Each row is a point. A path goes straight from each point to the next, and from the last back to the first. The post is the endless flat space through its rows: a point in 2 columns, a line in 3, a plane in 4, and so on, so that a path can go around it. Count how often the path circles the post. Going back the other way cancels.
In the rows, 100 means zero.

Post (1 x 2)
88,102
Path (14 x 2)
121,78
106,87
111,52
115,101
114,149
68,140
56,107
71,55
107,68
106,106
90,158
74,122
54,98
73,60
Times around: 2

Post (2 x 3)
105,95,66
92,117,145
Path (19 x 3)
80,122,109
96,130,99
95,112,65
76,101,114
62,114,53
128,146,56
132,148,95
110,142,54
109,126,125
141,62,85
140,67,104
132,89,86
96,91,126
64,116,165
63,148,119
105,136,145
126,107,103
109,90,115
59,91,139
Times around: 2

Post (3 x 4)
106,90,72,62
108,106,121,84
98,109,55,170
Path (13 x 4)
112,156,83,95
124,116,81,137
140,65,99,116
114,47,123,121
72,80,73,114
62,105,98,120
86,81,108,118
122,67,65,77
135,93,102,36
118,119,95,98
80,116,40,87
117,157,103,107
139,129,42,105
Times around: 0

Post (7 x 8)
94,74,36,45,49,78,78,84
94,79,147,167,104,81,95,132
95,87,76,58,74,86,39,70
99,80,84,153,96,111,82,91
76,97,64,108,192,78,100,103
102,108,171,132,88,135,122,113
87,85,118,142,87,132,74,145
Path (21 x 8)
73,127,90,142,89,95,83,85
80,113,95,129,71,111,52,116
95,84,101,108,64,86,78,44
86,66,110,130,108,99,114,94
117,23,40,113,95,79,79,117
107,89,128,124,115,62,53,115
106,139,88,78,67,90,43,63
86,118,81,102,100,121,94,71
102,110,111,148,95,61,81,100
120,99,77,92,118,99,108,112
134,117,90,118,137,156,77,120
95,92,46,96,66,104,69,115
94,129,99,126,85,43,74,84
120,109,109,110,120,68,102,133
150,72,114,74,105,58,101,88
100,59,147,160,113,101,35,140
108,112,141,124,125,134,104,120
102,103,67,152,109,102,87,78
83,102,72,107,93,111,96,70
31,53,64,127,147,87,104,120
43,94,118,126,122,64,62,64
Times around: 1

Post (8 x 9)
128,131,107,80,87,82,122,122,91
95,38,109,55,103,65,156,96,105
96,88,88,85,106,112,66,114,83
82,112,59,179,109,88,123,115,97
90,123,92,146,124,90,111,48,97
97,133,140,69,102,119,85,85,109
68,114,84,110,104,101,155,123,66
77,139,89,101,74,125,95,107,89
Path (23 x 9)
106,115,76,116,159,96,72,65,115
79,129,65,126,97,102,80,73,75
113,121,96,83,32,103,91,161,82
122,89,141,114,115,103,109,125,117
127,116,92,119,87,57,160,88,128
49,131,40,109,129,106,115,105,56
106,121,88,132,98,62,56,77,105
95,90,86,114,82,78,132,75,93
53,131,107,98,84,157,153,66,88
125,158,107,110,99,77,122,73,121
73,154,82,162,128,80,115,54,75
128,102,158,120,156,75,91,86,117
63,107,136,52,109,166,94,121,55
95,140,117,42,82,114,139,77,79
103,128,97,23,125,100,73,183,51
94,82,109,93,130,77,93,106,137
113,107,118,101,108,88,61,86,70
113,66,113,41,113,104,102,127,41
64,142,68,142,118,158,75,107,71
97,122,131,52,99,113,90,126,110
75,156,102,110,75,92,129,117,83
118,69,83,132,103,80,125,105,48
116,82,83,68,53,112,121,148,87
Times around: 5
